Each row of a before or after table is a point. The points were changed in one or more steps. Then noise was added and the rows were shuffled. The steps act on columns, c1 being the first. Write out the steps. A step turns or swaps two columns, mirrors them in a line or flattens them onto one, adds a multiple of one to another, or multiplies or shifts one. Angles are multiples of 10 degrees, from the lower column toward the higher: turns from -170 to 170, lines from 10 to 170 but not 90. Use the fewest steps. Two steps may share a column if one is a turn and the other turns, adds or multiplies; they go together, in the order done. Otherwise the lowest column goes first.
In the rows, 128 means zero.

Before, 10 rows:
[[139 139 110]
 [ 68 113 119]
 [ 99 104 138]
 [148 202 172]
 [212 131 109]
 [113 129 129]
 [113 146 143]
 [ 63 117 221]
 [ 86 113 103]
 [112 137 130]]
After, 10 rows:
[[133 106 149]
 [ 52 169 103]
 [141 121 129]
 [164 134 143]
 [187 112 115]
 [137 112 133]
 [189 106 247]
 [ 72  73 184]
 [170 118  95]
 [111 126 106]]
Steps: turn c1 and c2 by 150 degrees; multiply c3 by 1.3

Before, 8 rows:
[[164 149  57 170]
 [187 173 119  83]
 [ 84  67  92  70]
 [156 120 129 120]
 [ 67  80 137 135]
 [155  48  73  85]
 [170 123 143 190]
 [106 171 111 173]]
After (8 x 4):
[[165 145 101  85]
 [176 172 139  92]
 [160 131 128 143]
 [ 83 126 111 219]
 [ 71 165 129 160]
 [182  65 124 123]
 [107 136 119  68]
 [160 146  99 215]]
Steps: turn c2 and c4 by -130 degrees; multiply c3 by 0.4

Before, 14 rows:
[[158  69  71 138 148 138]
 [181 171 155  47 110  93]
 [150 113 159  44 154  89]
 [115 144 171  72 107  96]
 [157 115 144  81 106  70]
 [178 111 126 118  70 152]
 [132  54  90 141 150 172]
 [145 113 209  63  28  89]
 [129 162 245  63  75 127]
 [133 102 187  27  54 151]
 [ 91 102  26 130 135 148]
 [129 100  98 149 143 158]
 [107  54  60 153 138 141]
 [130 118 196 101  77 104]]
After, 14 rows:
[[161 153 103 164 148 135]
 [110 166  96 168 134 137]
 [145  98 133 153 111  66]
 [100  37 155 174  55 151]
 [174  40 141 124 116  95]
 [101  75 142 139 110  92]
 [ 86 141  87 150 127 145]
 [ 99  52 170 125  81 128]
 [149 158 110 176 157 169]
 [162  56 136 165 158  85]
 [ 99  76 163 157  26  83]
 [111 108 165 140  78 107]
 [133 148 124 129 146 152]
 [149 124 129 146  83 151]]
Steps: add 0.5 times c5 to c1; multiply c2 by 0.7; turn c2 and c4 by -110 degrees; multiply c3 by 0.4

Before (13 x 9):
[[ 81 118 112 193 147 142 161  99  54]
 [184  83 159 157 150 169  78  86  60]
 [158 159 133 175 187 165 178  62  68]
 [ 98 119 109 163 201  66  85 153 166]
 [101 163 155 131 130  91  63 211 140]
 [115 139  99 206 112 143 179  81  51]
 [136 143  52 146 154 108  69 178 129]
 [ 69 137  98 203 142 179 146  52  92]
 [164  49 161 136 166 186 183 109  50]
 [111 130 120 178 130 101 153  72  51]
 [200  65 191 165  84 118 130 169 149]
 [110 132 111  91 109  61  78 154 164]
 [119 161  79 101 167 149  61 138 155]]
After:
[[183 175 113 157 167 179 112  63  61]
 [100 197 176 160 100  80 171 102 168]
 [156 158 100 176  58 148  47 138  69]
 [138 145 108 148  98  51 203 105 129]
 [ 77 151 109 196 133 127  90 144  52]
 [108 109 174  87 131  80 178  97 166]
 [117 142  80 106  75  96 172  75 151]
 [202 135 166 169 220 178 161 150 148]
 [165 213  96 135 199 188  80 165  44]
 [ 75 134  70 207 107 130  49 108  84]
 [110 131 146 177 122 103  68 119  53]
 [112 108 103 204 123 107  66 152  55]
 [100 105 176 132  88 127 232 115 139]]
Steps: multiply c2 by 1.3; turn c2 and c5 by -120 degrees; turn c3 and c6 by 60 degrees; mirror c7 and c8 in the line at 60 degrees

Before (14 x 11):
[[134 166  76 172 119 145 107 113 154 159 131]
 [150  90 108 119 103 138   7 147 109 156 101]
 [149 176 114 149 115 170 116 134 179 115 139]
 [150  78 121  89 101 154  51  95 111 149 107]
 [ 87 156 110 143 107 174 145 147 116 160 100]
 [179 128 137 120 127 127  45 119  89 115  67]
 [138 177 110 137 113 118 118 141 130 147 161]
 [129 138 128 170 138 158 142 133 135 160 160]
 [128 169 147 158 121 133 129 140 180 173 116]
 [ 82 142 124 164 129 122 124 118 147 117 115]
 [126 127 132  88  99 147  20  96 100 158 113]
 [ 79 156 126 133 182 164 112 150 133 137 110]
 [ 63 155 151 177 120 175 123 158 125 125 128]
 [152 195 123 195 129 155 119 101 155 164 146]]
After, 14 rows:
[[131 104 147  87 155 154  88  22 100 156 115]
 [109 170 152 148 117 170 146 105 177 115 143]
 [101  70 155  89 136 156  73  68 113 152 104]
 [103 153 136 197 121 152 182  80 156 163 149]
 [171 159 168 143 117 170 144 141 119 161 105]
 [ 78 121 113 119 145 124  93  54  91 112  66]
 [126 160 107 159 164 136 147 116 182 173 117]
 [192 165 109 180 175 178 130 122 122 124 129]
 [174 133 131 169 123 116 137 119 144 118 115]
 [128 135 123 169 122 156 139 143 137 160 157]
 [123 142 204 171  52 146 147  90 157 159 127]
 [176 163  91 134  91 161 127 110 134 138 113]
 [104 121 174 117 114 135  28  41 109 159  99]
 [121 172 158 141 107 118 143 103 129 146 160]]
Steps: multiply c1 by -1; turn c2 and c8 by -50 degrees; turn c7 and c8 by 60 degrees; multiply c3 by 2; turn c3 and c5 by 130 degrees

Before (11 x 12):
[[132 128  99 151 176  93 109 105 129 114 189 120]
 [127 135 167 125 123  82 161 138  92 174 123 150]
 [129 150 132 147 112 143 131 109 119 119 111 148]
 [136 130 110 135 179 147 136 144 151 150 119  83]
 [161 165 130 111 167  81 115 107 155 106 177 132]
 [113 124 133 122 171 133 150  83 128 152 115 144]
 [141 150 165 110 135  96 100 106 168 121 114  94]
 [107 108 165 136 135 125 147 150 122 118 158 146]
 [155 180 112 155 125 125 142  84 158 135 191 110]
 [101 180 150 139 107 139  99 133 165 122 185 143]
 [167 115 161 132 147 100 109 142 145 152 130 125]]
After (11 x 12):
[[ 80 164 132 112 166  77 141 115 209 149  91 133]
 [ 80 180 118 155 126 119 107  85 218 123  78 110]
 [ 89 113 138 130 148 103 162 145 181 100 140 124]
 [123 129 110 137 179 150 112 141 196 111 140  84]
 [135 178 136 140 107 139 165 133 239 131  65 144]
 [138 108 169 137 134 130 129 149 109 124  92 145]
 [122 149 146 111 135  92 172 112 247 130 147  95]
 [104 126  98 153 176  89 130 110 130 152  73 118]
 [130 133 160 125 124  83 118 147  19  68 133 151]
 [134 152 135 147 112 142 127 106 101 134 143 148]
 [146 122 132 122 172 125 111  82 127 100 134 142]]
Steps: turn c1 and c11 by 160 degrees; turn c3 and c7 by 150 degrees; turn c3 and c10 by 160 degrees; turn c6 and c8 by -10 degrees; multiply c9 by 3
